Rows are points. The ring and each string are closed loops that go straight from each point to the next, and from the last back to the first. Before rounding, they use only three directions, however many columns there are. How many times does the string pass through the ring? Passing back the other way cancels.

Ring (6 x 3):
[[ 42  -9   0]
 [ 20  29 -24]
 [-16  13 -40]
 [-29 -34 -36]
 [-17 -62 -20]
 [ 26 -52   4]]
String (16 x 3):
[[ 70   7  -2]
 [ 64   9 -19]
 [ 51  20   7]
 [ 33  17  13]
 [ 18   4   4]
 [ 22  -3 -19]
 [ 24  -6 -25]
 [ 14  -7  -7]
 [ 16   1  17]
 [  8 -11   7]
 [ 25 -12 -14]
 [ 46 -10 -24]
 [ 68  -8  -6]
 [ 57  -9  19]
 [ 41  -9  22]
 [ 55  -1  27]]
Times through: 1
String (7 x 3):
[[ -9 -73 -32]
 [  8 -43 -37]
 [  2 -37 -14]
 [ 18 -61 -32]
 [ 10 -90  -3]
 [-10 -93  13]
 [-23 -95  -1]]
Times through: 0

Ring (8 x 8):
[[ 57  30  -6 -14 -16 -12  31 -17]
 [ 11  59 -13   4 -15 -12  27  -4]
 [-24  60  -9   8 -13  -8  26   4]
 [-71  19   9  -5  -7   2  26  11]
 [-69 -13  16 -20  -4   6  28   7]
 [-29 -51  21 -41  -4   6  32  -5]
 [ 18 -54  20 -47  -7   2  34 -16]
 [ 63 -18  10 -36 -14  -6  33 -23]]
String (9 x 8):
[[ 40 -90  42 -67  -8   9  36 -24]
 [  9 -49  55 -46 -11  13  31 -12]
 [ -4 -27  34 -34 -10   7  30  -8]
 [ -7 -15  -6 -26  -7  -5  32  -7]
 [  0 -34  46 -38 -11  10  30  -9]
 [ 14 -31  60 -39 -14  13  29 -12]
 [  7 -11  17 -27 -11   0  30  -9]
 [  9 -24 -23 -31  -5 -11  34 -12]
 [ 38 -69 -16 -54  -4  -9  38 -23]]
Times through: 1
String (10 x 8):
[[ 12  -9 -18 -25  -8 -11  33 -12]
 [ 57 -22 -26 -35  -9 -16  36 -23]
 [ 78 -13 -33 -34 -11 -20  36 -27]
 [ 35  -3 -51 -24  -6 -22  35 -17]
 [ 25   9   7 -20 -13  -5  30 -12]
 [ 55  19  34 -21 -19   0  29 -17]
 [ 81  14  33 -26 -21  -2  30 -23]
 [ 95  -4  22 -35 -19  -6  32 -28]
 [ 64  -8  49 -34 -19   5  30 -21]
 [ 28  -3  39 -28 -15   4  29 -13]]
Times through: 0

Ring (10 x 12):
[[ 63  -1  -8  13  26   8   1  42  33   4 -18   1]
 [ 71  27   3  14  20   8  -5  28  25   6 -12   6]
 [ 43  56   7  11   1   8  -6   9  13   6   2   6]
 [  5  64  -2   8 -17  10  -2   0   8   3  13   0]
 [-28  58 -11   6 -28  12   4  -2   6  -1  19  -6]
 [-58  33 -18   3 -32  10  15   4   9  -5  24 -13]
 [-58   9 -18   3 -25   8  23  15  15  -7  22 -15]
 [-39 -12 -16   5 -12   6  25  28  22  -7  14 -14]
 [  9 -25 -16   9  11   7  17  44  33  -3  -5  -9]
 [ 44 -16 -14  12  23   8   8  46  35   1 -15  -3]]
String (14 x 12):
[[ 25 -18 -58  11  18  20  -2  54  43  -1 -31 -13]
 [ 18   9 -19  10   5  11   5  31  27   0  -6  -5]
 [ 42   5  24  11  14  -2  14  27  22   2   6   4]
 [ 77  -5  24  14  31  -1   9  39  29   4  -7   7]
 [ 95 -15 -16  16  43  10  -5  57  43   6 -35   3]
 [ 55  -8 -44  13  26  18  -6  52  41   2 -33  -6]
 [ 14  10 -31   9   4  14   2  33  28   0 -10  -8]
 [ 18  11  12   9   3   2  14  22  19   0  10   0]
 [ 24  -7  16  10  11  -1  19  31  24  -1   8  -1]
 [ 21 -23  25  10  14  -5  27  35  25  -2  12  -1]
 [  1 -46 -25   8  15   7  23  54  39  -6  -8 -13]
 [ -7 -33 -56   8   9  17  11  54  41  -5 -19 -18]
 [  4  -9 -32   9   5  13   9  39  31  -3  -9 -11]
 [  6  -7 -54   9   7  20   1  45  36  -2 -21 -14]]
Times through: 2

Ring (8 x 14):
[[ 44  -7  11   6 -32   9  -1  -4 -12  11  45 -25  12  -1]
 [ 34  46  -2  17 -29   7  -8 -13  16 -20  23 -53  -6 -18]
 [ 12  58  -5  16 -26  -4  -5 -15  23 -31   0 -50 -16 -17]
 [-31  33  11  10 -17 -29  12 -10  13 -30 -40  -8 -20   5]
 [-47 -10  23  -3 -15 -40  24  -3  -8 -10 -46  29 -11  27]
 [-40 -53  19 -22 -21 -37  29   2 -31  16 -25  50   5  42]
 [-17 -67  12 -29 -28 -25  25   3 -39  30   3  45  15  41]
 [ 18 -53  10 -18 -32  -6  13   1 -34  31  33  17  20  25]]
String (22 x 14):
[[  8  21  11  11 -24  -9   4  -8   4 -13   2 -22  -6  -1]
 [ 28  40  43  45 -15  -2  -3  -5  12 -22   4 -37  -8 -16]
 [ 51  69  19  44 -23  14 -15 -12  26 -31  26 -72 -10 -34]
 [ 53  60 -10  20 -33  18 -16 -15  22 -22  41 -74  -6 -30]
 [ 37  32 -27  -6 -39  11  -8 -15   9  -9  39 -52  -1 -13]
 [ 13   7 -15 -12 -34  -4   3 -10  -2  -2  20 -22   1   3]
 [ 10   2 -15 -14 -34  -6   5 -10  -5   0  18 -17   2   6]
 [ 18   1   3  -1 -29  -4   4  -7  -6   1  20 -17   3   4]
 [ 44   3  36  27 -22   5  -1  -2  -8   3  32 -25   8  -5]
 [ 62   6  35  31 -25  15  -6  -2  -7   5  49 -37  11 -12]
 [ 71  13  20  25 -31  22 -11  -5  -4   5  61 -49  12 -17]
 [ 53  19 -22  -4 -41  18 -10 -12   1   2  57 -52   7 -13]
 [ 15   9 -25 -18 -37  -2   2 -12  -1  -2  24 -26   1   2]
 [ 10  10 -18 -13 -34  -5   3 -11  -1  -4  17 -23  -1   3]
 [ 11  20 -37 -22 -39  -2   0 -15   5  -8  22 -33  -3  -1]
 [  9  15   0   1 -28  -8   4  -9   1  -8   8 -21  -3   1]
 [ 18  26  30  28 -19  -6   1  -6   6 -16   3 -26  -6  -7]
 [ 29  62  29  44 -17   0  -8 -10  23 -33   3 -54 -14 -24]
 [ 26  81  12  39 -20   2 -11 -15  34 -43   1 -68 -20 -31]
 [ 17  95 -32  13 -32   4 -14 -24  43 -48   4 -81 -25 -32]
 [  7  60 -34  -4 -34  -2  -5 -20  26 -31   5 -55 -16 -15]
 [ -2  13 -19 -15 -32 -11   6 -12   2  -8   5 -18  -5   6]]
Times through: 3

Ring (7 x 14):
[[ 37  -2  -7  -6  15  -1  -5  -1  18   3 -13  17   3 -12]
 [  8  25 -12   8   6   4 -15   9  19   7 -13  23  -9  -8]
 [-47  24 -12  14  -3   5 -15  22  15   4 -10  12 -22  -3]
 [-73  -7  -9   6  -5   1  -7  25  12  -4  -6  -6 -24  -2]
 [-63 -44   1 -10   3  -6   6  19   9 -11  -5 -20 -15  -4]
 [ -4 -60  13 -26  18 -12  15   3  10 -10  -9 -17   2  -9]
 [ 32 -40   7 -22  21  -9   8  -4  14  -4 -11  -2   7 -12]]
String (10 x 14):
[[-45  20  20   3   7  -3  -4  19  11   3 -14   4 -21   2]
 [-31   2   8  -1   7  -3  -3  15  13   0 -12   2 -15  -3]
 [-58  20  21   4   5  -3  -3  22  11   3 -14   1 -24   3]
 [-90  12  15   7  -2  -2  -4  30   9  -1 -10  -7 -31   5]
 [-49  -6  26  -7  10  -8   5  18   9  -2 -13  -8 -18   2]
 [-34 -16   6  -6   8  -5   1  14  12  -4 -10  -5 -13  -4]
 [-51 -35 -38   2  -8   4  -9  19  15  -9   0  -6 -13 -12]
 [-82 -33 -48  10 -17   7 -14  28  14 -11   3  -9 -21 -10]
 [-95   2 -15  13 -11   4 -12  32  11  -4  -5  -5 -31  -1]
 [-69  26  16   9   1  -1  -7  26  11   3 -13   2 -28   4]]
Times through: 1
String (13 x 14):
[[ -6 -18  23 -15  18  -9   8   6  11  -2 -14  -4  -6  -4]
 [ 31 -35  34 -28  29 -14  16  -5  11  -3 -16  -5   6  -6]
 [ 60 -47   6 -28  27 -10  11 -11  16  -4 -12   1  16 -15]
 [ 55 -29  29 -28  32 -13  14 -10  14   0 -17   2  11  -9]
 [ 39 -24  33 -25  30 -13  14  -6  13   0 -17   0   6  -6]
 [ 66 -61   1 -31  27 -11  12 -14  16  -7 -11  -2  19 -18]
 [ 20 -55 -16 -19  13  -5   4  -1  16  -8  -6  -4   7 -16]
 [ -6 -40 -21  -9   6  -2  -2   7  15  -7  -5  -3  -2 -13]
 [ -8 -23  37 -21  23 -13  14   5   9  -3 -15  -9  -6  -1]
 [ -5 -66  49 -39  30 -22  29   0   6 -11 -13 -27   2  -2]
 [ -6 -90  23 -39  24 -19  26   0   7 -17  -7 -31   6  -9]
 [  0 -73  39 -39  29 -20  27  -2   7 -12 -12 -27   4  -5]
 [ -4 -27  32 -21  22 -13  13   4  10  -4 -14  -9  -4  -3]]
Times through: 1

Ring (10 x 14):
[[ 64  14  -9 -20 -16  -8  31 -45 -15  20  19 -20  19 -32]
 [ 54  30 -15 -15 -32 -18  34 -49 -30  18  22 -12   9 -32]
 [ 28  36 -17  -8 -48 -23  32 -46 -43  13  24  -2  -5 -26]
 [  0  26 -19  -1 -52 -22  26 -39 -45   6  18   6 -17 -18]
 [-23  -2 -24   5 -40 -14  17 -30 -33  -1   0  14 -22 -11]
 [-24 -21 -26   6 -25  -8  13 -26 -20  -2 -11  14 -18 -10]
 [-15 -39 -22   2  -8   2  10 -21  -4  -1 -16   7  -9 -10]
 [  7 -46  -9  -7   3  13  11 -19   9   3 -10  -7   5 -12]
 [ 32 -36   0 -15   5  15  15 -22  11   9   1 -19  16 -17]
 [ 54 -15   0 -20  -1   8  23 -32   3  15  11 -24  22 -25]]
String (20 x 14):
[[  4 -46  15 -13  -5  25   8  -7   9   2   8 -20   6  -5]
 [ 19 -48  24 -19   1  32   9  -5  16   5  14 -30  14  -7]
 [ 21 -21  20 -17 -17  18  16 -14  -2   7  24 -26   8 -11]
 [ 49 -23  24 -25  -4  23  19 -18   9  13  25 -37  23 -17]
 [ 76  -9   1 -26   4   7  27 -37   6  21  15 -31  31 -31]
 [ 80   6 -22 -20   0 -11  33 -53  -5  23   5 -17  27 -39]
 [ 87  21 -37 -17  -4 -23  38 -64 -14  26   1 -10  25 -46]
 [ 90  44 -30 -19 -22 -29  43 -67 -29  27  17 -13  22 -46]
 [ 52  44  -3 -17 -47 -17  36 -46 -40  19  38 -17   6 -29]
 [ 48  58 -21 -11 -55 -33  40 -57 -53  19  31  -4  -1 -34]
 [ 29  49 -31  -4 -54 -35  36 -55 -53  14  20   6  -9 -30]
 [ 21  21 -42   0 -33 -30  30 -52 -36  11  -2  12  -8 -29]
 [ 14   5 -28  -3 -28 -17  24 -41 -26   8   0   5  -6 -23]
 [-10  12 -47   8 -38 -31  24 -46 -40   4 -10  24 -21 -21]
 [-39  -1 -38  13 -44 -23  17 -33 -40  -4 -10  26 -31 -10]
 [-47 -19 -27  11 -37 -10  10 -21 -29  -7 -10  21 -30  -4]
 [-18 -18   2  -3 -32   6  12 -15 -18  -1  12  -4 -13  -5]
 [ -6 -21  -7  -4 -22   3  14 -21 -13   2   4  -3  -7 -10]
 [ 14 -12 -16  -6 -18  -4  20 -31 -13   7   1  -3   0 -18]
 [ -2 -35   5  -8 -13  15  11 -13  -1   1   6 -12  -1  -7]]
Times through: 0
String (33 x 14):
[[ 47   2  13 -21 -22   7  25 -28 -11  14  30 -28  15 -21]
 [ 75   2  10 -27  -7   8  29 -36  -2  21  27 -35  29 -29]
 [ 88  -3 -15 -24   8  -3  32 -49   4  24   6 -25  34 -39]
 [ 73  -5 -22 -19   6  -6  30 -48   1  21  -1 -17  26 -37]
 [ 31  -5 -17 -10 -15  -6  23 -37 -13  11   3  -7   6 -24]
 [ 34  -4   4 -16 -20   5  22 -28 -11  11  20 -19   9 -19]
 [ 47  -2  16 -22 -19  11  24 -26  -8  14  30 -30  16 -20]
 [ 78   4   8 -28  -7   6  30 -38  -2  22  27 -34  30 -31]
 [ 87   9 -19 -23   1  -9  34 -53  -4  25   8 -21  30 -41]
 [ 79  12 -26 -19  -4 -15  34 -55 -10  23   4 -15  25 -40]
 [ 55   8 -27 -13 -11 -15  30 -50 -15  17   2  -7  14 -34]
 [ 73  21 -30 -16 -12 -21  36 -58 -18  22   6 -10  19 -40]
 [ 86  36 -34 -17 -17 -28  41 -66 -25  26  10 -10  21 -46]
 [ 66  27 -40 -11 -18 -29  37 -62 -26  21   2  -2  13 -41]
 [ 33  12 -13 -11 -29 -11  27 -39 -24  12  15  -8   3 -24]
 [ 21  13   8 -13 -40  -1  24 -27 -28   9  32 -16  -1 -16]
 [ 32  35   4 -14 -51 -12  31 -37 -40  13  39 -15  -1 -22]
 [ 51  61 -25 -11 -55 -36  41 -61 -54  20  30  -2  -1 -36]
 [ 46  50 -35  -7 -46 -37  39 -61 -48  18  17   4  -2 -36]
 [ 37  31 -34  -6 -36 -29  33 -54 -38  15   9   4  -1 -32]
 [ 45  56 -42  -5 -48 -43  40 -66 -53  19  15   8  -4 -38]
 [ 40  59 -26  -8 -57 -36  39 -58 -56  17  28   1  -6 -33]
 [ 22  39   7 -13 -59 -12  30 -34 -46  11  44 -14  -7 -18]
 [ 18  17   4 -12 -43  -5  25 -30 -31   9  31 -13  -3 -16]
 [ 25  13 -10 -10 -33 -10  26 -37 -27  11  18  -7   0 -22]
 [ 35  18 -20  -9 -30 -17  29 -44 -28  13  12  -4   2 -27]
 [ 20   7   2 -12 -34  -2  23 -29 -24   9  24 -13   0 -17]
 [ 37  28  16 -19 -47  -3  29 -31 -33  14  45 -24   4 -20]
 [ 70  42   0 -23 -38 -14  38 -49 -33  22  39 -24  16 -34]
 [ 95  38 -31 -20 -15 -27  43 -67 -24  28  14 -14  26 -48]
 [ 72  18 -29 -16 -11 -19  35 -56 -16  22   5 -10  20 -39]
 [ 37   1 -17 -11 -17  -8  26 -40 -15  13   7  -8   8 -26]
 [ 35   1   1 -15 -23   1  24 -31 -15  12  20 -18   8 -21]]
Times through: 3

Ring (9 x 14):
[[ 16 -17 -11  26  -7  17  28  11   6  19  31 -28   8  -2]
 [  7  -1 -33  39 -10  12  28  11  11  14  27 -24  41  -9]
 [ -9  12 -41  32  -3  -3  19   8  11   3  26 -14  63 -11]
 [-17  13 -34  14   4 -14   8   2   7  -6  25  -6  61  -8]
 [-15   4 -17 -10  10 -19  -2  -7   1 -12  24   0  41  -4]
 [ -7 -12   7 -31  15 -17  -7 -13  -6 -12  25   0   7   2]
 [  2 -29  29 -40  18 -10  -3  -9 -10  -3  31  -5 -28  11]
 [  7 -35  35 -32  17  -3   6   0  -9   7  36 -13 -41  14]
 [ 15 -30  15   1   4  11  22  10  -1  18  36 -24 -24   8]]
String (24 x 14):
[[ -6 -17  15 -45  18 -20 -13 -19  -9 -17  23   4  -3   4]
 [-13 -21  28 -48  27 -23  -9  -8 -11 -10  33   2 -17  12]
 [ -1 -19  12 -21  13  -8   3  -3  -4  -1  30  -8  -6   6]
 [ 15 -26  11 -21   3   3   4 -13  -4  -1  23 -11 -14   2]
 [ 13 -38  35 -38  14  -1   1  -9 -10   3  30 -11 -43  11]
 [ -2 -45  61 -50  32 -11   4   8 -15  11  47 -11 -69  26]
 [ -1 -32  34 -24  21  -5  11  10  -7  12  42 -15 -37  16]
 [ 12 -19  -2  -1   0   6  12  -3   0   5  26 -16   2  -1]
 [ 15 -21   0   1  -1   9  15  -2   1   8  26 -19  -3   0]
 [  4 -22   9   3   8   4  20  13   0  15  37 -21  -9   7]
 [ 13 -17  -6   9  -3  10  18   2   3  10  27 -20   6  -2]
 [ 24 -18 -17  29 -14  23  28   5   8  18  25 -29  11  -6]
 [ 17 -12 -19  22 -10  15  22   1   6  11  24 -23  20  -7]
 [  1  -6 -18  22  -1   4  22  11   6  11  31 -20  27  -3]
 [ -2   0 -25  27  -1   3  22  12   8  10  30 -19  38  -5]
 [  7  -8 -17  11  -3   5  14  -1   4   4  24 -16  24  -6]
 [-14   9 -32  27   3  -6  19  13   9   4  30 -14  54  -6]
 [-35  30 -53  39   7 -20  18  20  13  -1  32  -8  93  -9]
 [-34  31 -53  29   6 -22  11  11  12  -8  27  -3  95 -12]
 [-34  19 -31   8  15 -26   5   9   5  -9  31  -1  67  -4]
 [-10  -1 -15  -1   8 -11   6   0   2  -4  27  -7  33  -2]
 [  5  -7 -16  -1  -1  -1   6 -10   2  -4  20  -9  25  -7]
 [-13   0 -11 -24  12 -21  -9 -16  -3 -19  20   5  34  -4]
 [-20  -6   7 -39  22 -28 -13 -12  -7 -18  27   7  15   4]]
Times through: 2
